Every row gives one point. Each copy is the shape, with its points in the same order, turned, moved and blurred by noise. Say if it was mirrored as well.

Shape:
+0.87 +0.24
-1.76 +2.68
-2.38 +3.64
+2.21 -0.24
-0.37 +0.95
+0.44 -1.34
+2.04 -0.95
Copy 1:
-2.10 -0.93
-1.08 +2.46
-0.79 +3.64
-2.98 -2.09
-1.42 +0.28
-0.79 -2.16
-2.53 -2.60
Copy 1 is: mirrored
Copy 2 (7 x 2):
+0.58 +0.62
+2.19 -2.67
+2.77 -3.70
+0.72 +2.22
+0.87 -0.74
-1.34 +0.29
-0.31 +2.00
Copy 2 is: mirrored
Copy 3, 7 rows:
+1.45 +1.07
-1.39 +3.29
-1.98 +4.63
+2.62 +0.30
+0.13 +1.74
+0.54 -0.55
+2.17 -0.31
Copy 3 is: only turned

Shape, 6 rows:
+1.08 -0.78 +2.16
+0.49 +3.19 +0.56
-0.95 -2.89 +4.67
-1.44 -1.50 -2.99
+0.39 -0.40 -0.90
+0.36 +0.19 -0.32
Copy 1, 6 rows:
-1.02 +1.01 +1.20
+3.03 +1.18 -0.51
-3.13 -1.48 +3.21
-1.07 -1.29 -4.60
-0.77 +0.34 -1.80
+0.14 +0.48 -1.62
Copy 1 is: mirrored
Copy 2 (6 x 3):
+0.73 +0.92 -2.32
+0.24 +2.65 +1.63
-0.88 +1.77 -5.68
-2.88 -2.62 +0.42
-0.48 -0.79 -0.07
-0.37 +0.09 +0.02
Copy 2 is: mirrored

Shape, 9 rows:
+0.49 +0.17 +2.21 +1.69 +4.18 -0.20
+0.28 +1.75 +3.83 +2.49 -1.13 -3.03
-1.43 +2.15 +0.98 +2.21 -2.48 +2.38
-1.36 +0.89 -1.71 -3.88 +1.03 +1.09
-0.64 +0.65 +1.61 -3.01 +2.14 -2.54
+1.07 -2.61 -0.78 +1.18 -1.31 +0.16
+3.27 +0.01 +0.45 -3.48 +0.64 -0.19
-0.38 +2.87 -1.48 -2.34 -0.87 -1.84
+0.20 +0.36 +1.33 -0.99 -0.07 -1.06
Copy 1, 9 rows:
+2.50 +0.41 +2.61 +1.73 +3.71 +1.44
+2.53 +4.14 +3.72 +0.14 +0.36 -1.96
-0.97 +3.51 +2.01 +2.62 -2.26 +1.07
-1.63 +0.10 -0.73 -2.71 +0.03 +3.77
+0.86 +0.72 +2.19 -3.47 +2.58 +1.34
+0.99 -0.60 -1.21 +1.20 -0.98 -2.03
+3.10 -1.20 +0.05 -2.83 -0.89 +2.75
+0.06 +3.45 -0.93 -3.02 -0.29 +1.81
+1.24 +1.21 +1.44 -1.65 -0.14 +0.57
Copy 1 is: only turned
Copy 2 (9 x 6):
-1.47 +1.72 -2.59 +4.10 +2.13 +1.39
-2.79 -0.07 +0.87 +3.69 -0.96 -3.06
-3.22 -0.78 +0.35 +0.48 -3.80 +1.92
+1.05 +3.24 -0.08 -2.60 -0.13 +2.35
-0.23 +2.88 +0.01 -0.09 +2.60 -1.41
+1.84 -1.95 -1.92 +0.94 -1.81 +0.25
+3.44 +1.84 +1.75 +1.08 +0.60 +1.17
+0.27 +4.12 +1.14 -0.80 -2.06 -0.83
-0.07 +1.08 +0.56 +0.83 -0.07 -0.32
Copy 2 is: only turned
Copy 3 (9 x 6):
+0.90 -1.96 +1.02 -0.97 +3.45 -1.39
+2.42 -0.15 -0.55 +2.26 -0.74 -3.65
+0.31 +2.12 +0.16 +3.95 +0.46 +1.54
-2.78 +0.06 -2.94 -1.82 +0.29 +2.77
-0.33 -1.80 -3.34 -2.43 +0.19 -1.28
-2.83 -2.21 +1.71 +1.86 -1.14 +0.27
-0.34 -1.91 -0.21 -3.28 -2.31 +1.47
-1.94 +2.13 -2.60 -1.39 -1.87 -0.21
-0.14 -1.13 -1.33 -0.17 -0.75 -0.24
Copy 3 is: mirrored
Copy 4 (9 x 6):
+3.67 +0.14 +2.18 +1.02 +0.07 -3.48
+0.13 -1.14 +5.25 -1.09 +2.61 -0.10
+0.08 +0.59 +2.63 +1.46 -1.74 +3.79
-1.04 +1.53 -3.28 +0.08 -1.65 -1.63
-0.78 +0.81 +0.19 -1.90 +0.85 -3.75
+0.14 -3.96 +0.23 +2.03 -0.23 -0.37
+2.18 -1.58 -2.78 -1.88 +0.46 -1.61
-2.08 +0.83 -1.91 -0.51 +2.51 +0.08
+0.52 -0.85 +0.49 -0.80 +0.86 -1.10
Copy 4 is: mirrored
